Each row is a point. Any point is a mix of the corners, with weights that add up to 1. It lies inside the corners' shape when no weight is negative. Say inside or outside, and name the corners with a negative weight.
In the rows, 128 means zero.

Corners:
(1): [153 123]
(2): [103 217]
(3): [126  89]
Points:
[127  96] -> inside
[107 206] -> inside
[139 135] -> inside
[146 172] -> outside (3)
[130 155] -> inside
[133 133] -> inside
[107 173] -> outside (1)

Corners:
(1): [ 58 108 131 148 101 165  54  87 153]
(2): [ 95  94 150  64  98 164 171 142  86]
(3): [114 142 203  83 120 141 143 142  76]
(4): [ 77 126 140 136 145  95  55 120 206]
(5): [ 95 153 166 188 142 164 178 140 114]
(6): [143 179 160 107  66  87 151  97 125]
(7): [133 106 144 141  69  94  60 237 121]
(8): [161 183 179 134 140 186 164 126 177]
(9): [ 92 154 113 151 112 180 104 232 149]
(10): [123 125 100 126 148 146  59 133 145]
Points:
[136 162 165 130 125 165 139 128 157] -> inside
[111 135 144 141 113 125  84 160 151] -> outside (2)
[123 146 153 127 111 147 122 133 143] -> inside
[111 137 152 144 136 178 139 151 104] -> outside (4, 6)
[132 160 144 121  85 148  99 173 118] -> outside (2, 4, 5)

Corners:
(1): [177  99  96 127  66  95 151  98 183  54  69 102 112  94 101 140 157  74
 130 124]
(2): [ 94 121 116 128 167 139 114 138  87 164 119 124 129  97 151 126  86 158
 158  70]
(3): [137 150 145 143 172 118 145 132 152 148 109 152 135 130 111 147 164 187
 186 114]
(4): [147 115 149 130  87  69 171 102  96 112 141 106 100 152  89 186 101 118
  82 178]
(5): [179 115 107 131 145  72 191 133 190 132 145 188  94 187 195 111  86 122
 184 115]
(6): [113  78 116 104 123 139 100  52 136 158 122 168 129 153 156 197 142 170
 131 144]
(7): [119 175 110  68  96  80 199  62 138 146 139 128 145 195 115 118 117  91
 166 139]
(8): [148 180 167  79 151 179 157  43 180  93 161  63 154  63 116  71   7 135
 150 148]
(9): [ 78 163  91 111 146  89 142 111 141 188 125 124 147 127 146 189  60 100
 128 152]
(10): [194 155  74 137 204  84  49 124  99 120 119  68  90 111 113 139  82 161
  89 126]
(11): [ 88 158 155 122 192 135 121  94 129 121 180  71 145  92 158 131 164  64
 145 118]
(12): [101  95 103 142 147 127 146 119 137 126 196 118 114 166 153  76  79 129
 151 173]
(13): [149 105 120 125 145 104 159  93 124 115 146 118 160 142 164 158 136 201
 126 148]
(14): [127 134  82 109 165 131 133 103 151  63 127  89 104 113 134 152 114 203
  96  99]
(15): [ 81 105 127  94 168 184 109 150 125 116 143 152 194 180 147  92 125  92
  92 121]
(16): [ 77 127 161 190  29  80 145 162 126 154  93 168 103 182 182 154 164 153
 186 114]
(17): [149  96 170 115  95 121 126  75 152 141  87  14  88 125 128 128 143 156
  59 118]
(18): [145 134 122 169 138 190 149 108 131 122 155 137 145 142 135  91 120 162
 134 112]
(19): [126 117 130 110 110 124  35 107 199 170 155 148 154  27 142 163 192 101
  99 128]
(20): [112 149 117 146  80  98 133 197 123 134 137 110  63  97 156 192 154  75
 155 168]
(21): [144 119 119 142 151 154  84 176 148 121 238 131 165 143 119 163 117  84
 152 146]
Points:
[114 147 135 132 140 128 134 128 134 141 158 107 122 134 138 121 105 122
 131 127] -> outside (1, 6, 13)
[134 128 111 115 160 143 118 111 153 123 152 111 138 114 139 123 115 126
 132 126] -> outside (4, 16)
[131 130 129 127 124 112 134 104 141 149 134 121 126 129 140 146 121 129
 142 136] -> outside (14, 15)
[138 145 116  89 151 126 126  81 149 138 117 105 127 106 122 142 102 114
 115 120] -> outside (12, 13, 16, 21)
[135 135 118 127 148 114 118 116 129 125 137 101 121 118 138 141 121 130
 127 130] -> inside
[120 129 112 114 135 140 116 119 155 134 138 127 134 124 147 117  96 115
 133 122] -> outside (3, 4, 11, 13)
[114  78 105 134 112  89  35 178 129 132 128 117 102  83 172 232 165  92
  73 129] -> outside (3, 7, 8, 12, 18)

Corners:
(1): [141 113 199 113 146 139 162 153 148  81 164 155  74 134 211 144 161 158
  63 155]
(2): [153 129 105  91 117 121 192  28  90 135 124 153 140 117  48 114 106 105
 152 188]
(3): [174 126 195 124 104 160 133 221 143  40 117  92 129 163 164 129 172 154
 100  68]
(4): [172 153  88 124 140 128 166  84 120 214  77 136 107 122 114 198 116  69
 148 123]
(5): [124 169 180 155 108 106 139   7  74 110  77 143 113 136 104 110 143  88
 127 167]
(6): [ 99 106 206  92 103 149 120 167 138 115 173 100 123 165 144 114 149  91
 101 103]
(7): [211 158  71 157 153 155  92  46 142 173 102 119 145  84 153 128 101  87
 103  98]
(8): [136 154 137 122  58 138 141 221 149 113 120 139 132 122 166  77 171 141
 104 105]
(9): [169 150 185 127 134 137 168  74 132 160  88 132 174 123 152  89 173 109
 191 181]
(10): [137 129 140 195  79 107 198  35 102 141 168  99 146 129  99 101 165  98
 136 150]
(11): [126 198  98 141 162 163 177  36 153 131 136 167 135 124 136 184  77  60
 177 113]
(12): [167 119 150 136  81 161 212  85 123 141  69 136 106 144 110 111  96  90
  71 167]
(13): [157 136 146 130 170  71 171  49 174 182  75 169 147 113 100 137  71  83
 144 121]
(14): [ 98 115  82 129 124 153 127 159 191 100 119  90 127 155 150 117 164 137
 100 115]
(15): [105 212 162 113 116 140 161 171 154 108 164  69 125 143 134 138 149 159
  68 159]
(16): [167 128 176 136 127 175 123 221 189 102 141 128  44 137 126 103 138 148
  99 142]
(17): [134 139 140 109 138 134 144 201 123  85 162 117  97 220 174  76 127 150
 122 110]
(18): [149 142 152 133  58 143 113 193 183  82 159 125 141 210 137 134 170 145
  64 139]
(19): [138 161 126 119 153 153 154 197 157  97 147 134 128 168 102  96 198 101
  67 114]
(20): [123 111 185 190 166 148 123  83  84 163 109 159 164 104 142 113 128 162
 133 150]
(21): [167 123 126 166 140 114 143 118 101 116 101 134 132 101 130 129  89  57
 133 202]
Points:
[145 147 149 124 137 143 146 126 135 125 114 131 118 133 139 122 128 112
 117 138] -> outside (10, 18)
[130 143 126 125 131 138 166  86 135 143 125 133 125 130 122 115 134 110
 129 140] -> outside (3, 18, 21)
[148 138 143 132 126 136 147 124 142 129 117 127 126 134 134 123 134 108
 119 134] -> inside
[145 135 162 135 129 138 147 120 135 128 118 132 130 136 135 117 137 119
 122 136] -> inside
[142 148 145 129 123 140 151 126 141 119 132 131 118 147 139 132 136 117
 112 137] -> inside
[152 150 142 150 112 137 152 122 139 126 108 121 126 134 135 125 121 114
 117 143] -> outside (1, 2, 6, 19)
[131 167 138 112  89 131 131 107 175 117 142  95 143 150 118 101 131 120
 131 101] -> outside (1, 4, 12, 19, 20, 21)

Corners:
(1): [112 132  95 127 125  98 199 212 142 147 152 138  97 111 115 120 123 151
  84 137]
(2): [122 140 107 105 140 120 104 123 152 125 107 112 130 104 159 125 120 118
 130 149]
(3): [122 120 112 147 108 113 123 153 136 100 157 133 120 152 129  96 165 143
 107  70]
(4): [150  88 114 125 125  91  99 150 155 101 146 183 114 140 151 128 145 159
 150 150]
(5): [128 144 128  99 118 155  93 106 145 132 129 141 148 147 139 165 160  98
  92 139]
(6): [106 157 196 140 149 107 109 107 112 147 127 113 140 147 177 178 114 149
 115 153]
(7): [ 88 159 139 101 118 144 125  85 137  97 102 123 136 154 149 105 120 139
 195 137]
(8): [119 144 181 160 106 121 166 101 128 145 127 169 121 143 172 136 119 147
  93 132]
(9): [198 154 113 100 198 138 138 195 108  64 137  89 135  57  99 125 188  15
  83 164]
(10): [ 98 125 115 124 120 106 142 132 101 105 140 163 114 152 159 109 114 125
 131 148]
(11): [141 115 132 109 126 101  94 131 152 141 146 130 148 128 113 116 125 142
  97 151]
(12): [154  74 111 105 114 167  92  99 116 140 124 116 150  51 104 125 135 115
 150 120]
(13): [163  54 111 114 115  96 120 111 143 170  99 158 139 111  91  93 146  96
 157 122]
(14): [134 140 120 156 146  89 176 106 140 157 150 108 140 146 145 105 152 165
 103 109]
(15): [146 149 134 126 148 116 133 104 132 127 101 118 142 143 138 124 131 139
  91 114]
(16): [121 139 120 132 128 147 107 139 129 139 112 114 128 117  95 117 174 134
 112 128]
(17): [ 99 132 185 105 131 112 165  88 150 163 136 121  89 175 147 107 115 140
 113 135]
(18): [105 149 118 166 115 129  96 100 115 102 128 162 133 116 120 170 115 144
 138 141]
(19): [106  62 113 249 113 153 147 116 106 127 139 123 133 137 168 135 120 145
 101 121]
(20): [177 146 122 131 137 123 116 110 128 156 142 120 154 147 157 138 113 103
  92 154]
(21): [ 98 131 119 132 153 131 119 140 164 143 146 173 135 165 128 109 144 155
 175 101]
Points:
[135 128 121 133 133 124 119 135 131 127 138 133 136 121 132 135 141 130
 107 133] -> outside (7, 13, 17)
[130 124 119 128 128 120 127 126 137 127 130 136 130 130 133 120 134 132
 122 131] -> outside (6)
[118 114 107 132 117 126 102 133 132 123 132 151 135 127 133 131 127 136
 146 137] -> outside (8, 9, 14, 15, 17)
[127 119 123 135 120 125 128 127 135 119 151 146 129 134 139 124 129 136
 123 136] -> outside (2, 6, 13, 15, 16)
[130 130 135 140 139 125 118 121 125 127 132 127 133 125 141 132 135 133
 114 131] -> outside (1, 5, 7, 13)
[131 125 136 134 128 116 148 120 128 134 133 124 130 132 151 118 128 125
 100 130] -> outside (4, 16, 18, 21)

Corners:
(1): [ 67 163 151  77 161 110 103 142 121 113 178 196  80  82 112 115 101 104
 123 154]
(2): [140 132  81 101 112  86 184 209 151  84 148  91  79  77  65 178 111 174
 162 100]
(3): [181 154 161  79 124 180 127 197 166 178 128 146  47 111 105 132 106 165
  72 181]
(4): [ 83 193 119  79 167 151 191 111 188  97 149 166 161 147 108 132 129 122
  74 178]
(5): [149 101  41  88 189 183 133  93  87  90  69 178 194 194 189 137 153 172
 129  77]
(6): [170 120 108 178 145 111  77  73  81 116 175  88 185 103 118 137 188  99
 189 139]
(7): [174 176 143 177  94 101 130 100  91 121 119 126 146 142 152 101  91 141
 112  95]
(8): [110 166 106 158  93 127 152 178 131 143 102 129 124 107 141 104 127 105
 116 119]
(9): [ 75 160  91 151 101 182 150 146 164  72 162 149 123 210  56 112 103 185
 116 110]
(10): [113 111 121 138 103 146 162 105 119 184 148  80  73 180 142  88 187 107
 124 151]
(11): [ 84  89 109 188 146 147 108 114 103 171  90  88  92 138 122  73 186 172
  68 180]
(12): [171  92 127  73 126 149 146 124 164 175  93  91 132 104 114 103 102 142
 103 126]
(13): [ 91 123 131 136 165 166 200 194 108  98 175 142  84 185 129  98  87 146
 151 160]
(14): [112 131  49 105 169 107 110 140  93 175 113 127 188 179 107 151 172 149
 107 123]
(15): [129 161  79  64  94 107 124 169 192 132  49 111  92 120 175 105  94 138
  81 124]
(16): [203 125  68 102  56 119 180 148 133 137 114  73  81 109  72 171  77 143
 114 162]
(17): [169  94 139 121 109  89  96  94  81 104 140 167 177 190 185 113 191 168
  66 139]
(18): [167 160 112 131  88  96 152 109  93 129 114 108 171 189  95  95 191 105
 105 148]
(19): [ 52 118 160 104 176 164 155 100 185  86  54 169  86 206 205 152 136  97
  66 110]
(20): [175 108  42 163 149  99 146  88 143 178  53 123 108 192 133 143 196  74
  76 137]
(21): [ 66 129 128 145 127 144 186 163 178 122 121 137  70 108  81 139 116 183
 162 175]
Points:
[141 125 118 117 135 130 140 130 120 135 120 132 121 141 131 126 146 138
 107 143] -> outside (9, 15)
[141 130 110 132 102 122 146 145 131 143 119 106  94 132 109 127 125 134
 113 146] -> outside (4, 5)
[134 136 119 146 130 132 146 124 117 130 138 131 128 143 114 107 147 141
 123 138] -> outside (14, 15, 16, 19)
[ 87 120  85 125 163 138 126 118 134 108 105 161 124 160 142 141 143 131
 103 145] -> outside (2, 3, 7, 10, 12, 18)
[140 114 111 108 143 131 145 125 117 129 100 135 109 176 155 123 138 132
  95 129] -> outside (4, 6, 8, 9, 21)
